Each row of a before or after table is a point. One or more steps were done to the points. Then noise was added and the rows were shuffled. The steps act on columns, c1 being the first. Name the steps. A step turns or swaps two columns, mirrors them in a line or flattens them onto one, adds a multiple of one to another, or multiplies or shifts one. Angles are multiples of 10 degrees, from the lower column toward the higher: turns from -170 to 170, lines from 10 to 170 but not 90. Use the fewest steps. Two steps may share a column if one is a turn and the other turns, adds or multiplies; they go together, in the order done. Otherwise the lowest column goes first.

Before:
[[  8  25   2]
 [ 63 -23 -35]
 [ 21  10  41]
 [ 28  54 -49]
 [ 47 -24  90]
 [ 20  14  54]
 [ 67   9 -48]
 [-24 -26  22]
 [ 10   1 -12]
 [-53  23  68]
 [ -3  -6  23]
 [ 31 -16   7]
 [ 34   9   5]]
After:
[[ 52  53  26]
 [-67  25 -53]
 [ -2  26   7]
 [-23 -28 -26]
 [-22  -5  -4]
 [-39   7  21]
 [ 40 -22  63]
 [ 50   6  66]
 [ 11  -1  14]
 [-53  13  21]
 [ -6 -14  30]
 [ -4  12  37]
 [-91 -20  47]]
Steps: turn c1 and c3 by 90 degrees

Before, 14 rows:
[[ 14 -15  30  -6   3 -14 -13 -43]
 [ 31  40  42  -9   2  46  32  12]
 [ -7  35 -48  25  57 -79   0  35]
 [ -4  28  18 -11 -10  36  42 -26]
 [-15 -22  19 -27 -64 -15  53  10]
 [ -1   9 -26 -44 -68   5   5 -32]
 [ 18 -32  -1  -5   4  48  23 -14]
 [-24 -22  32  -3 -91  13 -19 -33]
 [-35  14 -69  10  60 -29 -21  35]
 [  8   2  35 -54  -5  13 -12  11]
 [-17 -11  13 -32 -50  -7  16 -26]
 [ 37  14 -40  20  56  -4   9  68]
 [-39  -1  55   1 -67   2 -12   2]
 [-43   9 -28  -8  50 -27  24  46]]
After, 14 rows:
[[  5 -23 -38  -3  16  15 -16 -94]
 [ 31  34  40  25 -26 -81   1  64]
 [ 15   8  21 -44  18   5   4 -71]
 [  5 -21 -25 -27 -20 -17  52 -62]
 [-48  41 -16  -9 -11  45  33   2]
 [  6  -2 -66   2 -15   3 -11 -64]
 [ -4  27 -18 -10  22  37  44 -14]
 [ 10 -10 -18 -32  16  -8  17 -53]
 [-27 -14 -20  -6  42 -13 -13  -6]
 [-14 -34   9  -6  15  51  24  -1]
 [-12  15  53  17 -57  -5  10  66]
 [ 53   9   4  -9 -36 -26  23  58]
 [ 67  14  42  10 -23 -29 -21  68]
 [-24   4 -26 -55 -14  12 -13  -1]]
Steps: turn c1 and c3 by 150 degrees; turn c5 and c8 by 80 degrees

Before, 10 rows:
[[ 13   9 -16  17   2  -5  44 -85 -25  -5 -34  72  51 -45]
 [-17 -68 -30 -18 -56  -2  65  -3   7  44   5  10  35  10]
 [-18 -84 -35  61 -39  -5  10  11  65  43   3 -33 -44  33]
 [ 36  -7  26 -34  -7   3 -78 -16  -2 -51 -56 -37  -2 -27]
 [ 20  21 -12 -49  -3  -1   3 -32  -2 -60 -33 -77 -24 -45]
 [  7 -52 -65  38 -37   1  30  34  37  18 -22 -45  19  63]
 [-18 -12 -34  35 -89  25  45  15 -16  29 -21 -35   5  -7]
 [ -6 -65  -8  45   4  15  42   4 -27  34   5  -9   6  32]
 [ 38  26  39 -44 -14  23  12 -23   4 -89 -46   9 -16 -26]
 [-34 -56 -26  59 -54   4  20 -24  10  -6  34 -27  38  30]]
After, 10 rows:
[[-37 -54 -27  58   1   0 -11 -32  23  -1   2 -17  38  27]
 [-14 -86 -26  60  -7  -4 -14   9  72  48 -15   7 -39  33]
 [ -8 -62  -5  46   6  14 -39 -11 -17  34   3 -18   8  37]
 [ 33  26  26 -42 -27  20  -3 -27  -6 -96 -46  10 -14 -24]
 [-20 -10 -28  36 -30  25 -48   0   2  33 -55 -37   3  -9]
 [-20 -67 -24 -18 -13   1 -60 -27   1  46 -23  16  38   9]
 [ 19  23 -20 -44 -13   0   6 -30  38 -56 -30 -73 -22 -49]
 [ 18  13 -19  18 -10  -7  -9 -97 -61  -3 -26  53  53 -47]
 [ 36 -10  14 -31 -25   4  84  12  15 -57 -46 -31  -2 -25]
 [  7 -53 -68  38 -19   1 -42  21  53  33 -32 -20  22  64]]
Steps: turn c3 and c10 by -10 degrees; flatten c5 and c11 onto the line at 60 degrees; mirror c7 and c8 in the line at 100 degrees; turn c9 and c12 by 30 degrees

Before (11 x 24):
[[-82  -7 -35  -1   1  36  -9 -11  13  -4   7  12 -26   4 -18  -4  -4   8
   -5  10   2  -5  -3  20]
 [ 28  29  16 -14 -10  22  -7   5  14  -8   9   1 -35  10 -22  20  -3  -6
   10   2  -8 -24 -14  11]
 [ 30  11 -44  -8  41   9   7 -16 -10  17   2 -34 -31  10  -2  -3  -9  13
   23  -7   6  -4  15   3]
 [ 16   8  -8  34   6   1  -9   9  37  -7   6  -7 -39  -2 -18   2   6  12
   -3   6  13 -19  46   2]
 [ 33   5   9   1 -19  36  -2   2  -5 -18   6 -52 -32 -11 -19  15  -5  14
    1   6   8  24  -5 -12]
 [  7  10   0  45 -15  15 -13 -11  18  44  -1  12 -31  14 -31  23  23  16
   -1   3  13  15  -8   2]
 [-95  -9  17  10   8  33  -8   3  31  12   2   1 -16  11 -28   8  11  -8
    2  17  11 -14 -16  22]
 [ 18 -20 -31 -14 -12  15  -7 -16  24  31   7 -59 -14  36 -13  -9 -11  19
   13   9   7 -22   2   8]
 [ 18  12  -5  -4   0  18   7   1 -11  29 -46   6 -14  34 -15  23  22  13
    0  21 -38   2   0   1]
 [ 30   8   2  46  -5  27  30 -14  27 -14   1  10 -33  -8  12  11 -13  -6
   27  20   6 -25  -7  20]
 [ 40 -14  20 -14   5  39  -4   6  17 -16 -20   9 -13  13 -15  23 -14  -3
    8 -24  11   4  -2   7]]
After:
[[ 20  11  -5  -5   7  22  10   0 -10  29 -48   5 -14  36  14  21  24  14
    2  18 -35   5   0   1]
 [-93  -8  20  11  13  31 -10   4  33  13   1   0 -13  10  30  10  12 -10
    2  16  12  -9 -14  20]
 [ 18   6  -6  35  10   3  -7  10  36  -6   7  -6 -41  -3  17   0   4  14
   -5   3  15 -18  42   1]
 [-82  -9 -32  -5   4  36  -7 -13  10  -3  11  13 -27   3  15  -5  -7   9
   -7  11   6  -6  -4  19]
 [ 32   6  10   1   4  35  -4   4  -6 -17   6 -57 -34 -12  18  16  -6  13
    0   4   9  23  -7 -13]
 [ 30  30  18 -16  -7  19  -7   6  14 -10   4  -4 -34  12  23  19  -2  -8
   10   7  -6 -27 -17  13]
 [ 29  10   3  49  -2  26  30 -18  25 -15  -1   7 -33  -9  -9  12 -13  -7
   24  21   8 -27  -7  20]
 [ 27   7 -44 -10  43   9   8 -17  -8  18   4 -17 -32  10   3  -3  -9  11
   25 -23   7  -2  14   5]
 [ 20 -22 -31 -15  12  15  -8 -19  27  33   8 -55 -13  34  13  -9 -12  21
   11   4   9 -24   0  11]
 [ 39 -12  19 -14  -6  39  -3   3  16 -12 -15  11 -11  13  15  22 -13  -4
    6 -21   8   6  -1   9]
 [  9  10   3  44 -16  15 -10 -11  16  45   1   6 -29  16  33  18  21  16
    2  11  13  14  -7   3]]
Steps: turn c5 and c12 by 20 degrees; turn c5 and c20 by -20 degrees; multiply c15 by -1
